Every row gives one point. The ring and each string are closed loops that go straight from each point to the next, and from the last back to the first. Before rounding, they use only three directions, however many columns there are. How many times does the string pass through the ring? Passing back the other way cancels.

Ring, 8 rows:
[[ 22   7  55]
 [ -4  22  54]
 [-14  28   8]
 [  1  20 -38]
 [ 16 -20 -63]
 [ 21 -53 -49]
 [ 28 -58 -18]
 [ 36 -22  31]]
String, 22 rows:
[[  3 -43  25]
 [ -1 -42  39]
 [  6 -20  21]
 [ 41  24  29]
 [ 37  29  72]
 [ 49  43  76]
 [ 42  25  35]
 [ 14 -12  24]
 [ 10 -28  32]
 [ 16 -22  13]
 [ 17 -53  17]
 [ 28 -86  -1]
 [ 24 -88 -24]
 [  6 -63 -17]
 [ 19 -22 -16]
 [ 15 -35 -22]
 [ -4 -67 -22]
 [ 17 -87 -52]
 [ 23 -93 -45]
 [  3 -72  -7]
 [ 17 -33  -1]
 [ 35  -8  -1]]
Times through: 0
String (24 x 3):
[[  2  -2  15]
 [-23  -2  30]
 [-38  12  30]
 [-14 -15   7]
 [  2   6  -7]
 [ 16  29 -30]
 [ 20  41 -67]
 [  6   9 -88]
 [-12 -38 -38]
 [  2 -28 -23]
 [ -6 -61 -41]
 [ 13 -84 -75]
 [ 31 -89 -71]
 [ 42 -49 -40]
 [ 43 -70 -25]
 [ 49 -29  -9]
 [ 27 -19   4]
 [  4 -34  16]
 [ 12 -41  48]
 [ 39  -3  77]
 [ -3 -24  40]
 [  7  -7  25]
 [ 28  29  23]
 [ 13  38  44]]
Times through: 0

Ring (7 x 4):
[[ 18  -9  41 -22]
 [ 12  33  31  18]
 [ -1  45   1  29]
 [-19  30 -41   0]
 [-20 -11 -52 -17]
 [ -8 -50 -33 -21]
 [  5 -50  -2 -26]]
String (20 x 4):
[[  4 -25   0  -3]
 [  6 -11  13 -23]
 [ 10  -7  24 -30]
 [  9 -19  15  -3]
 [ 16 -31  27  -5]
 [ 22 -42  46 -41]
 [  9 -23  22 -52]
 [  2 -19   1 -30]
 [ -3 -47 -15 -52]
 [-15 -82 -59 -17]
 [-15 -47 -54   2]
 [ -9 -12 -29  -8]
 [-11   5 -24 -31]
 [-30   3 -67 -47]
 [-20   1 -46 -37]
 [ -8  -5 -21 -15]
 [-15 -49 -54  10]
 [-13 -71 -51 -15]
 [ -4 -76 -27 -33]
 [  7 -81  -8  -6]]
Times through: 0
String:
[[-24  37 -47 -37]
 [-23  46 -43 -26]
 [-11  32 -19 -21]
 [ -5  12 -11  -8]
 [ -9  16 -25  18]
 [-17  39 -39  29]
 [-18  41 -41  29]
 [-11  11 -34  34]
 [ -7  13 -17  -1]
 [-13  30 -26 -16]
 [ -9  14 -20 -13]
 [ -8  -8 -28  15]
 [-20 -13 -58   7]
 [-22 -26 -63  -3]
 [-10 -30 -38  13]
 [ -3  -8 -13  -6]
 [ -5 -32 -26   7]
 [ -8 -71 -41  -1]
 [ -5 -95 -40 -11]
 [ -2 -67 -25  -3]
 [ -1 -31 -13  -7]
 [ -1 -22 -11  -6]
 [ -1 -49 -20   6]
 [ -3 -84 -33  -5]
 [ -7 -86 -42 -12]
 [ -8 -55 -37  -2]
 [ -6 -24 -24  -3]
 [ -8  -6 -20 -29]
 [ -7 -12 -23  -1]
 [ -8 -10 -26   4]
 [-13  13 -27 -25]]
Times through: 0

Ring:
[[ 47 -19 -12 -21  39 -58  12  39]
 [ 30  -5   4 -14  26 -39  -2   9]
 [ -2   3  14   7   4  -3 -10 -24]
 [-26   1  13  23 -12  23  -8 -35]
 [-52   8  27  22 -37  45  -8 -35]
 [-10  -4  12  -2  -7  -1   4   6]]
String (28 x 8):
[[ 24  -9  -1  -4  24 -31   0   4]
 [ 25  -6   0  -1  26 -30  -4  -5]
 [ -4   9  19   9   4   0 -17 -37]
 [-22  12  25  16 -11  18 -18 -45]
 [-19   6  20  11 -10  12 -10 -28]
 [ -4  -3   8   9   3  -1  -3 -15]
 [  1  -7   1  14   9  -4  -2 -17]
 [-11  -1   6  24   2  11  -9 -37]
 [-25   9  20  24 -10  23 -17 -51]
 [-17   9  21  15  -6  13 -16 -41]
 [-13   8  22   7  -6   6 -13 -29]
 [ -2   0  13   2   2  -5  -5 -12]
 [ 26  -9  -2  -5  25 -32   1   5]
 [ 48  -8  -1 -21  40 -57  -1  18]
 [ 59 -12  -5 -30  46 -70   3  33]
 [ 22  -4   8 -16  18 -34   0  14]
 [  8  -5   7  -4   9 -17   0   3]
 [ 33 -17  -9 -12  29 -42  10  27]
 [ 27 -16  -8  -6  25 -35   9  21]
 [ 65 -34 -29 -23  54 -75  24  62]
 [ 51 -27 -21 -20  43 -62  19  51]
 [ 50 -24 -16 -25  40 -62  18  53]
 [ 34 -14  -3 -21  26 -46  10  36]
 [ 48 -18  -9 -26  37 -60  12  45]
 [ 26  -8   3 -16  21 -37   3  20]
 [ 14  -6   6  -7  14 -23   0   7]
 [ 10  -5   6  -4  11 -19  -1   2]
 [ -3   2  16  -2   0  -6  -6  -9]]
Times through: 4
String:
[[-13  -4  10   7  -7   5   1  -6]
 [-18  -6  10   7 -11   9   4  -1]
 [-30   0  20   3 -24  18   3   0]
 [-26   3  23  -3 -22  12   0   1]
 [-16   3  21  -2 -12   5  -3  -5]
 [  3  -6   7  -2   5 -12   1   3]
 [ 33 -20 -13  -9  30 -42  13  30]
 [ 66 -31 -27 -25  54 -76  22  61]
 [ 71 -30 -25 -30  57 -82  20  62]
 [ 45 -14  -5 -25  35 -57   8  37]
 [ 14  -5   7  -8  13 -23   0   8]
 [ 19  -9   1  -6  19 -28   3  10]
 [ 62 -23 -19 -20  53 -70  11  38]
 [ 56 -10  -3 -27  45 -66   1  26]
 [ 21   5  17 -17  17 -32 -10  -2]
 [  6   3  16  -6   7 -15  -8  -9]
 [ -3   0  13   1   1  -5  -5 -10]
 [ 14  -6   3   0  16 -20  -2  -3]
 [ -8   5  18   4  -2   0 -10 -22]
 [-23  14  29  10 -13  17 -19 -42]
 [-19  10  21  20  -7  17 -18 -48]
 [  1  -7  -1  20  12  -2  -4 -25]
 [  4 -10  -3  15  13  -6   0 -14]
 [-20  -5   3  31  -3  20  -5 -37]
 [-49   8  23  34 -29  47 -13 -55]
 [-46  10  27  23 -30  40 -12 -44]
 [-13   0  13   8  -6   6  -4 -15]
 [-22  -2  11  17 -10  16  -2 -20]
 [-51   2  18  32 -32  47  -4 -37]
 [-95  21  46  37 -71  88 -16 -63]
 [-72  17  41  23 -55  63 -13 -46]
 [-39   8  27  12 -28  30  -8 -26]]
Times through: 4
